Every row gives one point. To make a cloud, some directions were put in groups of two or more. Within a group, all points are equally far from the middle, so they leave a hole (a ring in 2 directions, a hollow ball in 3). The other directions are filled evenly. Then the cloud was stretched, turned, moved and blurred a little. How many holes are there, and how many directions does each take, smallest first?
In the rows, 128 means zero.

Cloud (13 x 2)
[[146  84]
 [ 97 143]
 [109  86]
 [ 91 109]
 [118 156]
 [126  80]
 [165 110]
 [101 146]
 [161  97]
 [141  81]
 [138  80]
 [114  83]
 [119 156]]
Holes: 1 (2)

Cloud (13 x 2)
[[130  94]
 [157  94]
 [117  73]
 [126 101]
 [180 126]
 [180 120]
 [ 86 112]
 [127 138]
 [183 111]
 [ 92 116]
 [127 156]
 [163 103]
 [105 101]]
Holes: 0

Cloud (21 x 3)
[[150 120 174]
 [132 182 102]
 [152  92 158]
 [136  73 138]
 [131 171 118]
 [123  79 112]
 [123  79 122]
 [132 161 182]
 [ 93 123 166]
 [144 156 102]
 [140 154 143]
 [186 120 105]
 [168 154 170]
 [ 75 113 152]
 [124 149  94]
 [111  99 137]
 [152  81  83]
 [147 149  99]
 [170 127 142]
 [ 89 133 160]
 [152 161 135]]
Holes: 0

Cloud (22 x 3)
[[152 159 116]
 [162 139 137]
 [141 152 102]
 [127 142 178]
 [181  95 123]
 [157 128 154]
 [112  73 126]
 [130 108 178]
 [170 120 131]
 [ 83 132 154]
 [170 122 122]
 [126  99 178]
 [137  65 173]
 [114  58 133]
 [ 89 118 161]
 [124  71 173]
 [ 87 142 132]
 [151 169 128]
 [164 122 106]
 [157 108  96]
 [104 141 112]
 [155 113 162]]
Holes: 1 (2)

Cloud (19 x 3)
[[114 125 109]
 [ 97  99 157]
 [179 106 117]
 [207 112 140]
 [151  94 116]
 [140 168 124]
 [133 154 127]
 [137 165 117]
 [147 163 156]
 [190 120 124]
 [176 182 117]
 [105 168 131]
 [163  99 137]
 [140 184 135]
 [158 156 112]
 [147 175 132]
 [139 189 146]
 [135 103 149]
 [164 158 103]]
Holes: 0

Cloud (30 x 4)
[[ 90 134 114 173]
 [ 97  91 166 100]
 [116 164 135 138]
 [ 83  93 177 135]
 [148 109 162  87]
 [115  76 105 190]
 [131 132 176  81]
 [170 100 159 115]
 [118  72 143 125]
 [ 85 131 165 124]
 [ 66 142 100 138]
 [ 91 110 173 174]
 [120 105 186 141]
 [110 151 119 158]
 [143  83 132 134]
 [ 94 111 176 115]
 [ 57 130 127 155]
 [ 73 136 143 149]
 [140  98 138  95]
 [155 100 148 102]
 [ 98 150 157 119]
 [126 129 180 158]
 [125 126 182 145]
 [126 163 146 141]
 [134 128  93 108]
 [142  98 126 107]
 [123 122 183 159]
 [106  87  98 182]
 [116 146 138 175]
 [160 111 113 129]]
Holes: 1 (2)

Cloud (28 x 4)
[[171  86 163 132]
 [110  92 149 160]
 [111 102 153 158]
 [170 126 125  97]
 [119  82  93 151]
 [179 132 116 120]
 [103  75 139 152]
 [158  69 110 103]
 [173  81  95 127]
 [156 106 149 169]
 [167 127 140  98]
 [172  68 106 121]
 [159 137 137 154]
 [174 107 101 105]
 [155 117 165 105]
 [121  64 118 103]
 [168  75  97 144]
 [171  70 105 143]
 [156  73 103 158]
 [104 102 159 146]
 [120 131  96 136]
 [177 138 126 134]
 [115 117 114  92]
 [126 123 160 101]
 [174 116  94 124]
 [110 137 141 135]
 [169  83 143 161]
 [103  69 145 133]]
Holes: 2 (2, 2)

Cloud (47 x 6)
[[100 103 141 140  48 141]
 [ 92 147  89 117  99 157]
 [167 141 150 155 150 123]
 [ 75 125 116 128  69 153]
 [ 95 121 174 108 161 117]
 [123 152 164  79 162 120]
 [121  82 128 104 146 131]
 [132 144 182 123 136 153]
 [102 163  99 111  77 101]
 [ 99 136 145 159 159 153]
 [118 156 120  70 163 124]
 [119 112  94 182 110 145]
 [118 169 105 112 124  78]
 [ 85  95 171 107 109 122]
 [ 76 140 166 141  90 153]
 [ 88  78 141 140  70 103]
 [ 95 143 105  98 155  89]
 [134  97 129  79 124 104]
 [141 136 108  97 103 167]
 [125  84 114 164  82 158]
 [149 157 124 102 167 144]
 [133 118 144  97  57 117]
 [128 175 114 168  89 112]
 [182 161 137 122 114 130]
 [ 60 126 158 101 126 108]
 [135 110 151 156  43 118]
 [125 156 124  70 135 155]
 [129 139 109 168 125 166]
 [125 103 121 187  98 156]
 [ 86 115  83 118  82 133]
 [ 68 136 124 146 101  84]
 [148 156 151 140 120  70]
 [139  94 123 113 124  73]
 [132 137 135  91  60 118]
 [129 179 175 138 129 107]
 [116 111 177 137 115  78]
 [138 197 126 121 131 119]
 [143 137 160  73 131 112]
 [164  91 122 117  75 102]
 [147 100 121  90  85 131]
 [143  95 168 117  95 142]
 [101 173 165 153 124 143]
 [ 83 147  88 150  89 124]
 [178 155 153 148 121 126]
 [ 95  90 152 150 103 161]
 [150 151 169 129 140  84]
 [109 168 160 168 131 132]]
Holes: 1 (6)

Cloud (53 x 6)
[[151  93 159 118 124 162]
 [132 136  98 149 179  97]
 [ 91 110 165  78 111 155]
 [147 142 194 125 131 105]
 [ 76 126 131 155 109 100]
 [143  95 138 111 148 176]
 [ 74 136 113 113 143  76]
 [ 77 154 123 135 120 145]
 [148 170 127 124 167 123]
 [116 137 140 159 133  60]
 [123 107  87 174 143 115]
 [ 83 119 157  63 152 161]
 [131 121  70 103 162 114]
 [151 100  94 135 107 117]
 [113 103 192  77 130 137]
 [ 96 129 145  49 164 145]
 [133 130 199 106 101 140]
 [153 143 156 152 152  88]
 [ 89 128 143  55 169 130]
 [129 125  72  94 163 116]
 [147 148  88 181 123 104]
 [152 163  74  91 121 119]
 [119 158 140  60 117 102]
 [151 151 105 171 107 145]
 [122 124  97 109 192 115]
 [164 143 173 139 151 130]
 [ 71 119 185 104 157 134]
 [135 155  96 145 171 100]
 [105  95 115 142 132  75]
 [139 125 136  74 151 183]
 [109  93 170 165 146 136]
 [101 132  65 141 144 129]
 [116 121  61 139 153 118]
 [139 113 123 109 104  81]
 [171 157  88 144 115 104]
 [ 82 161 131 137 105 138]
 [114 154 126  84  89 170]
 [149 136 179 150 161 115]
 [168 150 146 141 148 101]
 [102 131 118  78 191 133]
 [ 83 151 128 125 139  69]
 [ 89 125  99  88  94 132]
 [ 95 143 156 129 148  68]
 [ 80 140 169 142 112 131]
 [160 142 104 136  97 164]
 [138 109 101 113 125 175]
 [160 120 133 149  84 140]
 [116 152 194  93 105 141]
 [117  93 116 125 129  77]
 [157 144 109 176  99 134]
 [ 92 163 158 105 165 148]
 [139 135 113 156 176  92]
 [162 148 158 143 158 113]]
Holes: 3 (2, 2, 2)

Cloud (74 x 8)
[[186 157 156 144 119 102 119 129]
 [162 122 157 118 153 153 130  99]
 [167 156 104 108 110  88 112  99]
 [100 136 164  88 142  86 170 101]
 [112 170 163 133 146 177 145 167]
 [155 116 112 130  72 118 100 113]
 [ 99 119 102 155 190 150 129  72]
 [ 72 125 134 108 133 100 145 160]
 [150 129  70  91 151 129 110 147]
 [192 140 168 160 119  99 141 168]
 [157 155 137 110 134 115 128 106]
 [160  72 135 130 141  73  47 141]
 [107 107  94  65 177 132 111 121]
 [114 147 162 109 127 121 147 171]
 [136 160 137 104 143  72 141 118]
 [ 83  96 122 112 107  57 108 155]
 [181  99 123 128 147 120 104 123]
 [149 155 155 130 108 123  53  51]
 [ 95 143 159 128 168 116 158 157]
 [101 174 105 154 130  98 143 172]
 [157  96  86 147 167 112 111 111]
 [169 146 140 145 124 112  61  86]
 [168  99 160 140 148 109 139 102]
 [110 142  69 145 122 169 122 104]
 [178 106 147 168 119 159 119 123]
 [166  97 100 120 103 123 121 131]
 [114 153 161 139 104 135 105 189]
 [ 89 145 115 148  93 131 122 113]
 [102 129 170 153 173 147  91 119]
 [116  77 152 107 141  82 155  90]
 [139  73  69 132 152 110 122 138]
 [172 111 161 165 119  96 145 133]
 [159 165 142 115  83 153 134 110]
 [ 85 168 101 158 161 132 136 139]
 [139 121 169 115 177 146 157 176]
 [147 130  72 145 152 127 115  90]
 [154 150 117 102 124 105  97  81]
 [128 178 141 149  97 103  89 178]
 [ 74 156 124 148 162 145 112  96]
 [131 100  89 123 183 177 120 117]
 [ 97 148 145 133 109 159 184 142]
 [160 158 192 150 114 104 140 139]
 [105 123 154 162 114 115 145 146]
 [103 172 168 157  76 153 133 165]
 [155 152  83 121  70  94 141 120]
 [100  89 117 131 120  98 147 152]
 [121  97 177 124  85 171 131 116]
 [144 102 154  74 156  86 106  99]
 [108  83 111 102 124  82 116  75]
 [117 100 160 132 153 127 195 167]
 [170  97  85 120 196 118 128 196]
 [176 167 134 126 106 125 105 110]
 [109 147 130 184 154 186 110 117]
 [ 78 152 171 113 115 143 149 150]
 [123 135 157 138  83  80 141 124]
 [162 103 109 138 164 118  81 157]
 [ 99 103 162 117  92  30 124 138]
 [132 141 149 107 114  77 157 133]
 [141 116 167  83 138  93 134 141]
 [128 110 165 137 150 130 143  52]
 [127 118  99  80 112 162 150  91]
 [108 169 174 150 155 173 175 160]
 [111 134 143  85 168  63 141 127]
 [124 121 113 157  83 139 123 150]
 [129 130 149 110 168  91 170 154]
 [101 154 119 128 158 147  94 113]
 [115  82  95  78 120 168 137 103]
 [136 126  92  69 156 106 121 131]
 [ 72 151 109 149 144 106 141 124]
 [137 117 127 112 123  32 158 116]
 [173 141 163 132 114  92 136 150]
 [ 92 106 152 125  85 105 108 162]
 [135 147 134 111 141 142  86  56]
 [119 105 172 120 153  69  90 173]]
Holes: 1 (3)

Cloud (71 x 8)
[[151 143 169  66 156 111  88 126]
 [157 134 114 152 139 188 116 138]
 [ 99 104 189 165 142 134 115 133]
 [ 93 112 187 173 108 163 155 153]
 [121  93 125 189 137 179 105 139]
 [136 139  88  62 177 100 116 102]
 [ 93 174 153 120 107 137 117 101]
 [134 130 148 118  61 139 159 148]
 [141 138  98 150 123 170  90  98]
 [ 99 118 140  95 137  83 142 153]
 [171 113 118 102 119 174 129  94]
 [174 100 127  65 161 154 142 126]
 [ 86 118 193 149 139 140 151 144]
 [139 142 159 115 144 148  79 157]
 [ 99 131 127  72  87 152 141 129]
 [102 157 110 162 104 147 115 184]
 [ 98 151  92 130 110 159 171 161]
 [154 137 108  51 154 158 105 142]
 [ 95 155 139 129  93 126 193 144]
 [157 115  91  98 107 106 119  84]
 [141 193 121 138 109 136 121 131]
 [125 116 151 145 140 121  56 130]
 [145 153 181 138 117 109 154 140]
 [174 119 109 143 156 104  83 116]
 [119 105 122 177 122 112  73 150]
 [135 128 105  72 163  96 148  74]
 [107 130 144 156 111 172  80 162]
 [ 90  75 124 144 152  94 120 132]
 [135 173 116  60 133 141 147  83]
 [181 117 112 118 147  85 129 113]
 [109 108 109 145 162 169 159 161]
 [133 104 100  81 152 160 155 153]
 [102  59 150 146 141 119 154 133]
 [122 105 125 134 124 181  73 107]
 [ 84 156 141  99 150 101 114 123]
 [170 138 136 122 107 168 170 151]
 [151 146 173 117 142 179 130 148]
 [171 112  76 107 123 151 110 139]
 [137 140 125 150 183 126 113 137]
 [110 106 148  69 153 102  81 109]
 [ 81 105 172  98 156 111 129 124]
 [101 105 151 116  84 155 179 168]
 [148 175 169 132 123 113 147 123]
 [144 127 103  79 153  86 164 101]
 [122 133  78  96 117 156 168 147]
 [141 139 166 128 143 131  90 162]
 [157 142 101  77 172 107  88  70]
 [104 107 185 165 130 158 116 157]
 [ 80 112 121 191  98 166  98 163]
 [109 120 171 156 107 162 169 180]
 [116 124 106 118 128 171 103  74]
 [123 127 103 133  80 109  99 173]
 [122 162 116  95 186 125  97 121]
 [137 131 126  69  92 161 150 156]
 [103 107 161  75 150  95 106  94]
 [127  71 143 157  95 157 124 165]
 [109 141 184 137 139 110 104 109]
 [107 152 127 153 126 174 184 131]
 [154 112  94 111 140 162  67 105]
 [159 131 136  91 109 140 198 136]
 [114 115 176  65 121 170 137 122]
 [137 156 128  86 196 116 107  97]
 [ 94 103 157  85 103 166 139 102]
 [103 145 100  68  97 132 125 143]
 [ 79  86 172  99 134 152 154 139]
 [101 125 109 176 111 165  76 115]
 [153 102  90 167 117 163 103 146]
 [108 130 124 108 184 117 146 150]
 [193 138 152  88 153 105 140 127]
 [ 92 114  87 168 135 177 140 129]
 [ 78  89 149 140 113 156 152 183]]
Holes: 3 (2, 3, 3)

Cloud (72 x 8)
[[220  79 168  95 116 100 142  49]
 [122 139 215  93 136 133 131  62]
 [145 123 128 107 115 120 124 112]
 [103 166  99 130 143 136 137 173]
 [127 140 169 100 156 132 118 118]
 [144 122  82 123 158 143 155 147]
 [ 82 144 145 155 143 125  90  97]
 [165 107 150 122 165 134 152 118]
 [127 105  84 138 118 134 108  92]
 [103 126 157 107  94 149 144 141]
 [145 144 119 119 163 104 133 139]
 [129 149  77 181 153 164 140 130]
 [154 150 145  78 101  94 153 132]
 [105 161 183 129 149 141 131  91]
 [145 114 141  86 147 141 182 114]
 [130 118 223 105 118 105 129  57]
 [137  68 170  99 100 141 127 111]
 [134 117 174 129 129 109 170 137]
 [139 145 156 163 192 177 142 108]
 [160  99 157 116 156 139 172 123]
 [132 160 153 133 118 162 192 120]
 [115 154 149 205 158 155 123 133]
 [130  63 102 146 160  98 139  64]
 [103 182 171 125 101 141 158 151]
 [ 64 157 140  93 143 133 133  97]
 [149 177 110  89 105 134 138 133]
 [115 123 158 137 131 190 116  96]
 [139 113 200  98 115 117 145 153]
 [167 136 168 126 119 142 149  82]
 [111 168 114  82 141 109 113 123]
 [189  91 151 129 103 107 150  61]
 [113 155 196 122 143 142 131  72]
 [ 75 150 117 146 108 157 150  93]
 [164 113 167 132 123  91 140  63]
 [ 82 122 140 133 130 109 167  42]
 [ 89 179 135 134 157 161 110 149]
 [109 103 142 106 171 146 130 137]
 [ 84 161 122 123  83 117 126 166]
 [ 71 135 207 143 151 138 158  53]
 [122 175 175 107 161 169 184 141]
 [ 97 143  83 165 131 121 141  94]
 [139 130 122 143 115 189 161 157]
 [138 128 156 138 163 113 145 163]
 [101 100 185 130 151  96 142  81]
 [157  81 102 191 112 113 111 121]
 [107 170 141 141 120 164 127 141]
 [146 141 172 106 137 187 127 136]
 [118 172 127 112 110 164 123 146]
 [ 86 102 172 117 144 127 136 107]
 [ 99  83 146 174 134 122 136  99]
 [102 174  88 132 123 129 118 100]
 [ 83 121  87 179 104 154 132 106]
 [124 106  86 103 132  76 130  96]
 [169 102 104 127 183 142 162 100]
 [146 148 188 106 165 129 150 114]
 [ 56 185  81 106 105 124 108 147]
 [ 93 113  83 116 106 135 127 105]
 [139 120 146 134  95  76 119  82]
 [ 81 172 174 131 125 153 136 113]
 [ 98 112 185 101 150 135 135 131]
 [138 130 126 129 171 158 142 130]
 [115 189  66 150 118 125 116 150]
 [121 124 139 153 190 126 122  90]
 [119 114 137 103 128 108 108  96]
 [ 61 163  67 177 110 152 137 156]
 [175  87 201  89 143 124 169  99]
 [139 155 121 117 122 133 110 133]
 [133 107 148  73 125  96 139 107]
 [150 122 167 128 167 154 154  62]
 [165 119 121 163 126 167 134 122]
 [ 99 123 115 141 148  98 156 132]
 [ 81  98 136 147 155 115 141 132]]
Holes: 0

Cloud (108 x 9)
[[ 60  99 164  71 134 153 138 127 170]
 [152 121 105 106  93 163 155 101 145]
 [165 116 101 137 166  90 119 111 138]
 [ 90  93 158  86  96 132 148 110  85]
 [149 175  89 135 111 108 135 143  92]
 [117 102 183 129  89 151 107 150 169]
 [ 81  91 172  92 123  97 108 108 146]
 [108 121 107  79 118  81 113 122 111]
 [118 122 110 105 173 120 156 102  77]
 [ 76 123 155 122  92 145 158 110 166]
 [106 140 151 162 119 139 125  96 135]
 [112 112 169 104 140 127 115  74 175]
 [112  92 145 115 138 157 164  82  94]
 [145 167 106 148 144 115 103 170 164]
 [142  98 121  87  89 133 140 140 134]
 [150 123 161 105 130 172  69 126 160]
 [103  80 148 132  93 146 119 147  83]
 [171 101 131 123 139 143 103 153 124]
 [ 72 113 107 125 166 153 134 123 105]
 [103 128 130 118 128 125 181 132 176]
 [115 171  60 121 119 135 159 120 146]
 [137 133 123  70 129 124 165  73 146]
 [105  83 125 142 114 135 152  83 145]
 [103 155 186  76 151 159  96  94 144]
 [126 134  99 174 149 112 160 141 103]
 [108 191  98  90 106 125 158 105 177]
 [150  81  88 125 128 116 132 149 108]
 [120 174 108 108 130  72 198 108 145]
 [108 113 151  81  71 150 116 130 107]
 [ 92 158 154  50 119 168 102 105 128]
 [114  82 126 118 127 125  95 110 185]
 [128 181 145  91 107  82 129 165 163]
 [ 65 128 131 127 132 128  91 178 128]
 [104  94 150  90 144 201 124 128 148]
 [120  87 111 141 167 129  79 137 146]
 [ 91  79 116  94 111  98 129 112 143]
 [ 98  84 169 139 123 105 161 102 110]
 [ 59 141 151 140 125 144 128 131 113]
 [118 133 168 162 127 124 119 119  99]
 [109 176 143 101 151  52 161 139 161]
 [123 119 120 146 110 127 149 169  81]
 [125 179  93 112  88 140 101 151 172]
 [117 130 168  92 174 112 127 128  93]
 [104 125  71 131 105 135 135 164 164]
 [ 94 168 153  85  68 140 133 118 173]
 [ 91 132 132 126 159 149 126 122 199]
 [145 118 147 103 141 139 171  75 127]
 [102 152  91  65 121 113 140 159 172]
 [104  77 112 100 103  98 134 133 115]
 [ 91 189 132  80 103 155 150 128 119]
 [123 137 174 114 118 101 179 132 150]
 [100 192 145 102 154  65 160 110 157]
 [111 110 152  61 116 172 144 110 114]
 [149 101 129 131 161  76 122 132 117]
 [129 153 165  79  87 112 122 121 105]
 [ 62 151 121  92 142 121 173 122  94]
 [ 79 141 138  67 122 137 175 134 161]
 [ 70 162 140  87  88  95 177 112 125]
 [ 96  87 157 130 153 176 103 110  98]
 [ 89 116 123 134 160 184  88 149 137]
 [129 136 143  66 163 136 154 103 169]
 [ 80 174 150  67  80 101 146 139 159]
 [130 109 154 124 108 120 167 142 166]
 [119 158  89  79 144 116  91 147 120]
 [131 113 164 109  92 118  84 139 172]
 [135 197 114 128 119 117 132 136  99]
 [ 77 133 131 111  84  86 165 101 134]
 [ 71 159 198  74 140 146 105 125 172]
 [ 86 148  79  86 160  80 169 120 118]
 [ 61 143 110  66 133  77 131 132 142]
 [113  97  73  95 151 100 138 139 119]
 [116 108 114 136 120 113 177  97  72]
 [ 92 140 133  76 146  89 164 168 125]
 [109 153  95  93  85 137 131 170 161]
 [144 149  82 111  76 137 133 127 165]
 [ 93 158 150  97 138 176  64 147 157]
 [145 147 183 100 129 139 127  92 108]
 [106 209 128  85 134 126 161  98 145]
 [ 94 115 164 101  99 171 112  74 134]
 [124 157 135  96  94  53 143 116 140]
 [166 110  88 104 141  93 137 129 139]
 [117 144 133 142 109  66 105 147 142]
 [ 57 101 176  89 143 128 117 164 141]
 [157 156 101 156 128  90 119 118 166]
 [113 195  93 110 144 136  92 138 146]
 [117 196  63 119 133 102 136 126 136]
 [108  98  92  95 132 193 112 124 156]
 [ 54 169 186  83 117 123 125 118 165]
 [ 95  98  94 120 169 135 131 139  88]
 [144 169 138  97  88 151 159 102 130]
 [134 149  97 145 137 126 185 110 144]
 [ 95  81 117 134 131 108  98 119 112]
 [130 158 118 129 156 132 162 124 181]
 [ 98 142 112 151 165 124 170 126 115]
 [ 89 169  67  92 132  80 136 133 163]
 [ 92 144 117 103 177  95 187 112 132]
 [126  82 177 115 115 152  77 149 151]
 [157 164 131 148 116 152 104 107 150]
 [117 105  88 116 116  84 158 106  88]
 [ 91 128 153 162 130 146 150 125 106]
 [ 53 103 160  84 132 132 122 169 133]
 [ 42 121 156 106 148 126 145 133 111]
 [126  73  82 114 147 134 138 118 153]
 [130 116  99 161 136  77 180 128 111]
 [ 93 100 192  87 127 105  96 120 144]
 [153 150 113 118 152 108 146  73 102]
 [ 73 123  95  75 128 120 126 129 188]
 [169 152 100 126 112 138 119 123  93]]
Holes: 3 (2, 3, 4)
